Each row of a before or after table is a point. The points were changed in one or more steps. Then noise was added and the rows were shuffled. The steps act on columns, c1 being the first. What was done? A step turns or swaps two columns, mirrors them in a line or flattens them onto one, adds a multiple of one to another, or multiplies or shifts one. Angles are multiples of 10 degrees, from the lower column toward the higher: turns from -170 to 170, lines from 10 to 170 but not 90. Use the fewest steps. Two steps may share a column if one is a turn and the other turns, adds or multiplies; they go together, in the order done. Otherwise the lowest column goes first.
In the rows, zero is written as 128.

Before, 14 rows:
[[236 129 152]
 [115 116  68]
 [102 118 115]
 [101 161 155]
 [138 107 111]
 [117 146 137]
 [109 163  22]
 [121 112 130]
 [190 139 156]
 [125 123 139]
 [144 198 100]
 [103 103 150]
 [106 117 154]
 [176 101 130]]
After:
[[121 217  96]
 [145 181 161]
 [181 183  34]
 [145 123 158]
 [136 167 139]
 [165 136  76]
 [157 140 125]
 [ 81 121 113]
 [ 59 159 133]
 [141 136 160]
 [126 143 141]
 [125 128 111]
 [ 19 147 115]
 [136 132 133]]
Steps: mirror c1 and c3 in the line at 100 degrees; shift c2 by 20

Before, 14 rows:
[[125 116 144 151 183 166]
 [101  66 129 157 142 101]
 [126  94 137 108 145 119]
 [187 143 181 142 132 195]
 [164 199 191  85 152 121]
 [167 140 133 139 174 176]
 [156 178 149  78 110 141]
 [113 175 190  89 146 118]
 [150 152 143 157 193 159]
 [113 111 111 133 157 151]
 [140  37 172 133 164  75]
 [143 110 136 177 143  93]
 [131  48 142 185 160 114]
 [ 79 174 167  72  76 147]]
After, 14 rows:
[[149 116 145 135 142  86]
 [112 202 145 126 146 124]
 [ 78 191 127 122  77 154]
 [135  75 190 133 161 101]
 [154 178 112 127 114 151]
 [106 104 127 124 158 157]
 [125 107 159 130 147 124]
 [119 127 148 119 187 161]
 [188 169 156 122 131 191]
 [151 157 123 121 190 155]
 [144  87 221 139 169  76]
 [107  77 166 130 143 100]
 [165 143 127 118 177 172]
 [170 226 134 127 151 129]]
Steps: turn c2 and c3 by -40 degrees; flatten c4 and c6 onto the line at 100 degrees

Before (8 x 11):
[[143 116 121 116 156 170 118 120 149  96  96]
 [125 100 193  93 148 178 111 105 141  80 111]
 [102 152 131 114 159 139  16 122 146  75 120]
 [ 84 152 144 118 151 155 150 113 160 112 132]
 [108 143 132  73 103  85 146 116 134  80  94]
 [132 100 124  99 144  64 135 172 135 145 136]
 [115 112 148 105 160 160 149 148 156 218 126]
 [148 132 138 117  98 176 137 112 161 112 130]]
After:
[[131 100 124 100 143  69 148 165 102 105 135]
 [108 144 132  73 102  89 130  80 113 106  94]
 [125 100 193  92 148 165  94  85 164 115 111]
 [ 83 152 144 119 152 134 142 100 169 130 132]
 [148 133 139 116  99 153 128 102 181 130 130]
 [102 152 130 114 159 128   8 126 149  98 121]
 [144 116 122 116 157 154 108 103 167 113  95]
 [115 111 149 106 159 142 177 198 169 171 126]]
Steps: turn c6 and c9 by 30 degrees; turn c8 and c10 by -50 degrees; turn c7 and c8 by -20 degrees

Before, 8 rows:
[[130 112 154 107 157 184 167 169 123 157 104  94 168 145]
 [148 111 172 136 116 112 179 100 148 115  98 186  64  63]
 [151 101 125 148 150 213  95 166 124 106 128  88 137 174]
 [122 103  52  89 139 214 159  89 143 128 161 110 105 155]
 [161 119 148 136 150 184 131 128 104  94 142  77 172 117]
 [144 126 106 120 153 165 148 189 123  80 152 112 144 119]
 [ 98 164  77 100 112 219 127 108 134 122 200 125 118 168]
 [187 127 161  91 111  81 154  76 176 108  87 191  87  96]]
After:
[[ 97 168  74  99 112 217 127 130 130 110 201 125 110 165]
 [148 119 148 153 154 207  94 146 125 100 131  90 156 170]
 [144 153 133 118 153 161 150 166 133  92 150 114 181 121]
 [160 138 161 137 149 183 129  95 102 114 144  72 163 118]
 [133 100 146 110 156 180 168 128 121 149 100  93 191 149]
 [196 140 157  88 109  83 158 121 180 137  87 189  66 100]
 [145 124 176 138 119 115 183 148 147 136  96 189  57  64]
 [123 109  84  89 132 209 156 112 141  67 160 108  83 157]]
Steps: turn c2 and c10 by 40 degrees; turn c3 and c10 by 40 degrees; turn c8 and c13 by 40 degrees

Before (11 x 20):
[[ 91  94 152 136 155 110  76 124 112 166 148 159 115 121  96 100 125 142
  118 144]
 [ 88 103 111 117 141  83 130 166 147 133 162 106 177 134 132 163 123 131
  152 143]
 [ 89 112 135 157 148  78  95 176  86 144 176 116 143 125 121 118 146 148
  120 141]
 [113 146 110 111  83 120 147 142 135 136 122 135 125 124 138 162 112  98
  140  99]
 [125 141 123 128 124 121 143 121  93 152 120 161 100 174 136 133  77 124
  152 106]
 [118 157 106 103 112 115 151 138 147 105 160 122 141 135 133 155 129 112
  159 151]
 [134 141 105 145 106 147 152 134 148 150 154 151 124 149 140 144  90 110
  138 116]
 [133 140  72 132 119 127 137 140 148 127 115 166  99 129 133 155 115  93
  163 113]
 [135 114  95 146  97 114 155 105 104 147 114 138 110 151 131 122 105 118
  135 120]
 [104  92 149 145 161 119 116 139 110 140 152 148  98 146  74 128 126 125
  109 122]
 [ 98  91 108 114 161 119  91 138 101 137 163 155 115 127 108 114 133 148
   95 114]]
After:
[[ 90 111 136 159 147  78  98 249  86 121 176 114 144 124 127 117 146 149
  143 182]
 [ 90  96 152 138 160 108  80 119 115 127 147 160 115 121  97 100 123 141
  165 158]
 [128 144 124 129 125 122 142 107  89 156 118 162 102 177 134 132  75 124
  146 136]
 [132 142  72 133 120 129 135 163 146 160 116 166 100 129 132 157 114  95
  118  94]
 [102  96 148 144 162 121 116 157 108 111 152 148  98 144  75 125 125 122
  141 142]
 [ 92 104 109 119 142  87 131 220 148 155 160 105 177 133 132 163 123 129
  127 122]
 [113 150 108 110  86 120 150 164 134 140 120 135 123 124 133 161 113  99
  135  91]
 [134 141 105 145 107 148 152 145 145 143 155 148 123 147 137 144  88 111
  147  95]
 [137 115  97 146 100 112 157  72 106 137 113 137 112 152 130 123 107 119
  146 146]
 [119 156 110 102 114 118 148 153 144 154 159 123 143 136 134 156 129 112
   97 130]
 [ 98  94 108 112 160 121  91 151 102  97 168 156 115 126 108 117 135 150
  144 143]]
Steps: multiply c8 by 2.5; add -1 times c9 to c20; mirror c10 and c19 in the line at 40 degrees
